Each row is a point. Each copy is the shape, with its points in the same order, stretched, turned, moved and blurred by noise. Say if it was mirrored as well.

Shape:
[[ -9.7  -7.1 -19.5]
 [ -3.9  13.3 -15.4]
 [-10.2  -8.7 -22.2]
 [-12.8 -14.0  15.2]
 [  0.7  -2.0 -10.8]
 [ 22.1  16.3  12.6]]
Copy 1 (6 x 3):
[[ -4.1  -8.9 -14.7]
 [-13.6   2.3  -1.3]
 [ -5.2  -7.9 -16.8]
 [ 21.4  -3.0  -2.7]
 [ -3.8  -7.2  -5.3]
 [ -2.9   1.4  27.3]]
Copy 1 is: mirrored
Copy 2:
[[-24.0   9.5   1.9]
 [-14.2  10.8 -17.5]
 [-25.7   8.2   5.0]
 [  6.1  11.7  20.3]
 [-12.8  -1.6  -1.0]
 [ 26.0 -20.8  -9.5]]
Copy 2 is: only turned

Shape:
[[ -1.6   5.5  12.1]
 [  3.8  39.0   2.5]
 [  4.9   4.5 -14.8]
 [ -8.7 -14.0   0.8]
 [  8.5   2.5 -16.9]
 [ -0.7 -17.1  15.3]
 [ -4.9   1.6  -9.5]]
Copy 1:
[[  4.3 -13.8  15.5]
 [ 38.3  -3.1  30.9]
 [ 12.1  11.7   2.8]
 [-16.6   1.1   5.0]
 [ 13.6  12.0  -4.9]
 [-12.9 -19.4  -4.2]
 [  2.0   9.9  11.3]]
Copy 1 is: only turned
Copy 2 (7 x 3):
[[ -2.8  -2.8  10.4]
 [-30.6 -23.2   0.9]
 [  0.1 -14.1 -21.1]
 [  6.6   7.3  -4.7]
 [  4.7 -16.7 -24.5]
 [ 17.5  10.7  12.4]
 [ -6.1  -4.3 -15.7]]
Copy 2 is: mirrored
Copy 3, 7 rows:
[[ -8.4  -1.0  14.6]
 [-23.9 -22.0  -0.5]
 [  0.7  -3.9 -10.6]
 [  3.0  16.7   4.9]
 [  5.9  -3.1 -13.0]
 [  8.5  12.6  19.9]
 [ -1.6   5.5  -5.3]]
Copy 3 is: mirrored

Shape:
[[ -2.8  15.4   8.3 -16.0]
 [ -2.1  -6.1   0.4  -4.7]
 [ -2.4  11.4   1.5  13.3]
 [ 11.0  -2.0   0.5 -11.7]
 [-12.8 -24.6 -14.2  15.2]
 [ -9.0 -11.2  -5.7  14.0]
 [  0.2   9.3  19.5  -0.6]]
Copy 1 (7 x 4):
[[  4.7  13.2 -25.4   8.5]
 [ 14.8  -5.0   0.2  -1.3]
 [ -9.4   9.5  -2.0 -16.7]
 [  9.2   1.6   4.2  21.4]
 [ 25.2 -14.9  24.1 -19.1]
 [ 10.2  -7.0  11.4 -17.8]
 [-16.3  -1.7 -22.7   1.8]]
Copy 1 is: mirrored
Copy 2, 7 rows:
[[-18.1   4.1 -13.1   9.1]
 [ -8.0   3.5   3.1 -12.1]
 [  1.8  -7.3  10.8  10.8]
 [ -1.5   1.7  -7.1  -5.7]
 [  3.5   7.3  34.7 -41.7]
 [ -0.2   1.3  21.9 -18.5]
 [-19.5 -16.4 -14.3  10.7]]
Copy 2 is: mirrored
